Each row is a point. The points of each table are mixes of a few directions, plus a little noise. Count the directions of each table, and those that both share. Where both have some left over, give the other angles between the two spaces (their principal angles), to ten degrees, smallest first.

First (7 x 3):
[[-32 -48 -43]
 [ 26  41  36]
 [ 20  30  26]
 [ -7 -10  -9]
 [-30 -46 -41]
 [ 30  46  40]
 [ -8 -11 -10]]
Second (5 x 3):
[[-17   5 -15]
 [ 60 -14  52]
 [-41  15 -34]
 [ 22  27  28]
 [-23 -33 -31]]
Directions: first 1, second 2, shared 1

First (8 x 8):
[[  2  -6 -12  -9  -4  -8   3   7]
 [  5 -15  -4   1  -1 -10  10  12]
 [  3 -11  17  18   8   0   9   3]
 [ -7  20  -2  -8  -2  11 -15 -14]
 [  2  -5  12  13   6   1   5   0]
 [  8 -21  -9  -1  -2 -15  14  17]
 [-21  60  -7 -25  -7  33 -45 -41]
 [  8 -22   3  10   3 -12  17  15]]
Second (8 x 8):
[[ 13   3  -8   3  -4 -16  -6 -11]
 [ -9   9   9   6  -6  -8  19 -16]
 [-18  -1   6   1  -4 -12  -2  -9]
 [ 18 -16  -7  17 -27  27 -33  18]
 [-29 -23  -4  -3   3  -7 -29   1]
 [ 10   5  -8   1   2 -13   6 -15]
 [-16  12  17 -12   7 -11   4  12]
 [ 29  10  -4 -13  28  40  41  18]]
Directions: first 2, second 5, shared 0; angles 60, 80

First (8 x 11):
[[ 18  -6   6   4   5 -39   6   5 -12  -5 -18]
 [ -3 -20  -8  -3  22  14  10 -10  -3  16  10]
 [  7   3 -48  15   9   8 -26  17 -30  39 -23]
 [-10   8 -16   2  23  18 -50 -25  -6  10  -8]
 [ -2  -6  14  -4 -31   8  30  23  15  -4  14]
 [-11  16  15  -7  -2   7  24 -14  15 -25  23]
 [  0   8  16  -4   8 -15  21 -14   5 -23   9]
 [  1  -4  22  -3 -35  -1 -15  17  16  -9  -5]]
Second (9 x 11):
[[  5   2   5   3   3   7   1   1   1   2  -4]
 [ 18   4  16  18   7  25   7   0  11   4 -16]
 [ 18  -5   7  34   0  25   9 -11  19   0 -20]
 [-20 -19 -34   9 -23 -30  -3 -20   2 -13  13]
 [-16  -6 -18 -11 -10 -24  -5  -4  -6  -5  14]
 [  7  12  19 -14  13  11  -1  14  -6   7  -3]
 [ 19   3  16  22   7  28   8  -1  12   4 -18]
 [-28 -18 -39  -2 -25 -40  -7 -17  -4 -13  21]
 [ -3  27  28 -60  25  -3 -10  38 -28  14  13]]
Directions: first 5, second 2, shared 0; angles 80, 90

First (11 x 14):
[[  3  22  10   7  -1  -7  -8  17  18 -11 -39  21   9  -3]
 [-14   6   5  12   5  26  18 -21  15  18  -2   6  21  -4]
 [ 58 -38  -7  -5   7  30  -9  19 -14 -10 -25 -21   1  23]
 [-34 -20  10   6 -28  -3  -1  12 -25  21  37 -13 -39  -9]
 [ -7  26  -2  -4  -5  -4 -20   4  26  -9 -17  22  18  -1]
 [-20  19  -4  -7  -6 -15 -12  -6  13  -3  14  11   5  -5]
 [-12   2  20  21   9 -10  36  -1 -13  12 -12   2 -14 -16]
 [ 42  -6 -19 -21  34 -30   7 -11 -14 -26   5 -15   5   9]
 [  3  -7  -2 -10 -22 -12 -33  32  -7 -13   0   0 -22   5]
 [-32  11   8  13  -1  19  20 -26  14  23  12   7  16 -10]
 [ 14 -17 -15 -12  12   3   4 -19 -11  -1  28 -19   3   9]]
Second (11 x 14):
[[  9   5  17   0   7 -14  15  -1 -11  -8  -1   1  12  12]
 [-32  -3  -8  -2 -40  32 -43  14  21  15  13   8  -6  -1]
 [-16  -8 -26  -1 -18  25 -30   4  20  15   3   0 -17 -18]
 [ -3  -6 -18   0  -1  10 -10  -1   8   6  -2  -2 -13 -15]
 [ 38  13  36   2  48 -50  60 -15 -35 -25 -10  -6  25  24]
 [ 17   2   5   1  20 -17  21  -7 -12  -8  -6  -4   5   1]
 [ -2  -7 -23   0   1  10 -10  -2  10   6  -3  -3 -15 -18]
 [-18  -4 -11  -1 -22  20 -26   8  14  10   7   4  -6  -5]
 [-21  -2   3  -1 -27  17 -24  10   9   8  10   6   0   4]
 [ -7   3   8   0 -12   4  -6   5   2   0   5   4   6   9]
 [ 37   6  16   2  46 -39  50 -15 -26 -19 -12  -9  11   6]]
Directions: first 5, second 2, shared 1; angles 80
